Rows are points. Any point is a mix of the corners, with weights that add up to 1. It lies inside the corners' shape when no weight is negative. Is each point inside? If not, which corners have a negative weight?

Corners:
(1): [ 32 -12]
(2): [33 15]
(3): [-51 -33]
Points:
[2 1] => outside (1)
[ 23 -14] => inside
[ 29 -12] => inside
[45 -2] => outside (3)
[-25 -25] => inside
[-32 -23] => inside

Corners:
(1): [-35  19 -12 -14 -69 -22 -54  25  13]
(2): [-16   0 -11 -12 -73 -43 -34 -25 -14]
(3): [ 17  30 -92  -8  14 -31  -1  -8   2]
(4): [ 45  -7 -19  16 -21  -4 -52   1  16]
(5): [ 50   8   0 -39  33 -13  50 -30 -56]
(6): [ 16  -1  33  14  26  15   4 -43  22]
(7): [-62 -42 -11  25 -15 -50  40  60 -26]
(8): [  6   3 -32 -21 -26   4  13  14  44]
(9): [ 41  22  18 -30  12  92  21 -50  -5]
(10): [ 44   4  -2  73  31 -59  41   8 -16]
Points:
[ 15   6 -22   9 -19 -25  -7   3  -6] => outside (6)
[ 13   2  -6   9   2  -9   0 -16   5] => inside
[  5  15 -36  -3 -12 -20 -10  -3   4] => inside
[ -7   6 -18 -13   0  -3  14 -14  -3] => outside (4, 10)
[ -8   2 -20 -21 -32 -10 -13  -4  -2] => outside (10)
[ -8  -7 -10  -2 -22 -26   6   0 -11] => inside
[ 14   2   0  25   5 -12 -10 -15   5] => outside (5, 8)
[ 19  10  -8  10   0 -17   2  -8 -12] => outside (8)

Corners:
(1): [-21 -28  -4 -39  18  11  29  29 -30 -25  17 -52 -11  -2  26   1  17 -28]
(2): [ 61 -24   8 -12  -7 -20  16  -8   1  -4  -7   2  -8 -16 -34   9  22  11]
(3): [-40  -5  45   2   5 -17  15  14 -12 -12   5   9  37 -17  29 -25 -65 -31]
(4): [  2  26  -8  -9   3  -4  36   4  25 -11  -5  19  46  17 -41  16  24 -23]
(5): [ 70 -25  90  -3 -11   1  52 -53   2   6  10  -7 -44 -11  19 -28  12 -28]
(6): [-32  96   8   8  32  -8  25   1  -2  20 -35   5  14  30 -24  39  14 121]
(7): [-33 -10  10  -3  74  -9   1   7   7  39  41  32  37   5  20   1 -25 -26]
(8): [ 61  -4  -1 -22   9 -28  -7  34   1   6  -5  35  38  24  32  11  37  30]
(9): [  9 -30   3   7   7  36  43 -33  -8  20   3   6 -38 -22  19  -5  30 -31]
(10): [-31 -32  29   5 -20  -2 -15   9 -17  31 -22   2  20  28 -57  29 -16  -2]
(11): [-45 -40  22 -20 -22  -8   3 -19  11   1   8 -32 -36 -14  33  20   1 -29]
(12): [-22 -25  -4   0 -25  46 -37  25   6 -16  21 -17 -22  -8  20 -17   9  -4]
(13): [  0 -32  17   0  -9   7  13  25  33  26 -15  -4  24 -16 -14  -2  35 -13]
(14): [ -27  -19   15   10   -7   -9   -7   -5   -4   17    2    5   47   25
   14  -34 -100   -4]
(15): [-29 -23  -7   7  70   7 -18 -14  -7   5  -9 -28  -4   2  25  27  20  -8]
(16): [-36 -45  29 -36   9  23  25  -4 -19  -5  -5  19  34 -14  -5  -6   6  -4]
(17): [ 31  48  -7 -10  28 -29  22 -49   2  46  -6  28  46  -6 -21  15  47   4]
(18): [-19 -16  15 -25   3 -26 -17  17 -13 -13  -6  17 -17  47  40 -57  27  59]
(19): [-16  35  25 -52  77  19  18  26   5   6 -14  15   0  31  21  14  -6  -4]
Points:
[-11  -8  12  -5  21  -4   4  -4  -2  11  -4   0  13   3   5   5   7  -3] => inside
[  3 -15  23 -10   2  -7  15  -7 -10   3  12   4   0   4   9 -10  -2  -1] => outside (13, 15, 19)
[ 4 -3 13 -9 18 -2 13  5  1 10 -1  5 18  2  5 11  4 -4] => outside (18)
[-20  -2  13  -6  18   8  13  -8  -7   8   1   3   4   9  13   1   1  -2] => outside (2, 13)
[ 31   0  19 -14   2  -1  30 -16   0  15 -16  -1   8  -2 -13  21  31   3] => outside (3, 7, 12, 18)
[ 3 -2 15 -7 15 -2 13  0 -4 10 -4  8 12  7 -3  2  7  6] => outside (11)
[ -6   3  21 -12  21 -15  13  -4  -3  13  -8   4  22  10  -5   8   2   4] => outside (9, 12)
[ -5  11  10 -22  41  15  17  18  -8 -26  11   7 -21  12  30  -7  28  24] => outside (10, 11, 13, 14, 17)
[-15 -13  21  -8   4  -5   9   1  -1   8  -2   2  14  -1   7  -1  -9  -9] => inside

Corners:
(1): [ 99  11  52  23  31  34 -37  41 -40 -19 -68 -10  39 -43 -68 -11  -3 -45
  -5  51]
(2): [-14  -1  13   6  20  25  36 -65   7  35  -3 -16 -10 -21  36  12  20  -7
   9  23]
(3): [  1   2  17   3 -33  26  26 -75   3  21 -12  14 -22 -34  10 -16   2 -21
  61 -35]
(4): [ 24 -24 -27 -32 -30 -17 -14  27  32   0  10  10 -34 -39  -8  10 -13  30
 -29   8]
(5): [ 11 -41  -7   9   3  -7   6  -9  28  -8  -5  31  -4  -4  39 -28  11  -9
 -16   2]
(6): [-23  29 -83 -33 -84  33  10  34  13 -14   8 -23  24  39 -14   2   2  -6
 -28  -8]
(7): [ 11 -18 -92 -42 -57 -42  -7 -29   2  18  -5  -7 -14  19  39 -19 -12  46
 -17 -34]
(8): [ 19   2 -51  -9 -44 -44  11  37  38 -41  34 -29  43  33  -8  -2   9 -17
  15 -10]
(9): [  8   1 -33 -21 -11  31  -5 -68  25  -1   5  13 -13   1 -29  -1   7 -35
 -31  18]
(10): [   8 -108   16   -7   35   26   16  -59   -4   17  -14   -8  -18  -51
    0   -9   10  -31   -3    0]
(11): [ 13  48  29 -21   3 -29 -38  18 -18 -19  31 -21  66   2 -48   9 -20  26
 -57 -17]
(12): [ 47 -11  29  52  13  -4 -64  30 -27 -13 -39  11  35 -42 -78  -3 -40 -60
  14  64]
(13): [-22 -62  64  41  27  34  22 -47  20  -3  -2 -14 -12 -17   7  24  33  42
  11  19]
(14): [ -6 -24   5  75  10  17  21 -33  -7   1  -9  -8 -35 -56  -1  -5   8  12
  20   1]
(15): [ 28  50   0  -8  -1 -31 -45  24 -27 -31 -12 -46   0  42 -18  14 -26 -58
 -26  30]
(16): [  0  19 -67 -33   3 -30 -13  -1  -9  -6  53  11   7  46 -30  -1 -14  21
  -3   8]
(17): [  2 -15 -49  -9 -83   3  23 -46  17  -8  86   5  10  49  42  -3 -20  24
 -30 -17]
(18): [  6   8  61   7  33 -14  12 -15  28  29  27 -31  -5  -5 -31 -44 -42  49
   3   7]
(19): [ 19  -5 -34 -33  13  23   1  -3  28  28 -23 -15  15  11  13  44  22   8
 -12 -38]
(20): [ 15  -2 -49   0 -50 -41  56  25  29 -11  27  38   8  53 -21  -9 -16  -3
 -26  22]
(21): [ 28  32 -56   1 -45 -37 -16  39 -10  35  24  43  19  10 -48 -24  33  -2
 -47   6]
Points:
[  6  -5  -1  -7  13  26  10 -28   5   4 -15   6 -10 -10 -14  16  23 -25
 -18  11] => outside (7, 8, 12, 17, 18)
[ 15 -13  -2   6  -3   2  -2 -11   6  -4   0  -6   0 -10 -15  -6 -10  -2
  -4   7] => outside (2, 21)
[ 11  -6  11  -3  -1   9   2  -4   9  -9   7 -21   5 -10  -3   4  -2  11
  -7  -1] => outside (7, 9, 12, 20, 21)
[ 18   9 -25   5 -17 -10 -12  12  -3  -9  -7   4   7   2 -24   3   4 -10
  -9   8] => outside (2, 10, 17, 18)
[ 14   9 -14  -2 -18  -7  -1  -1   8   0  10   1  11   8 -14  -1  -4   2
 -14   4] => outside (10)
[ 16  -8 -18  -8 -18 -14   6  -7  11   1  18   4  -2   2  -8  -7   0  11
 -16  -6] => outside (2, 6, 12)
[ 18  16  11  15  11   4 -13 -26 -10  10  -4  -1   2  -5 -12  -3   1 -10
  -7  17] => outside (4, 6, 8, 10, 20)
[ 14 -19  31  13  17  13   8 -22   7  -6   1 -13   2 -14 -18  10  -2  -4
   4  17] => outside (5, 6, 7, 21)
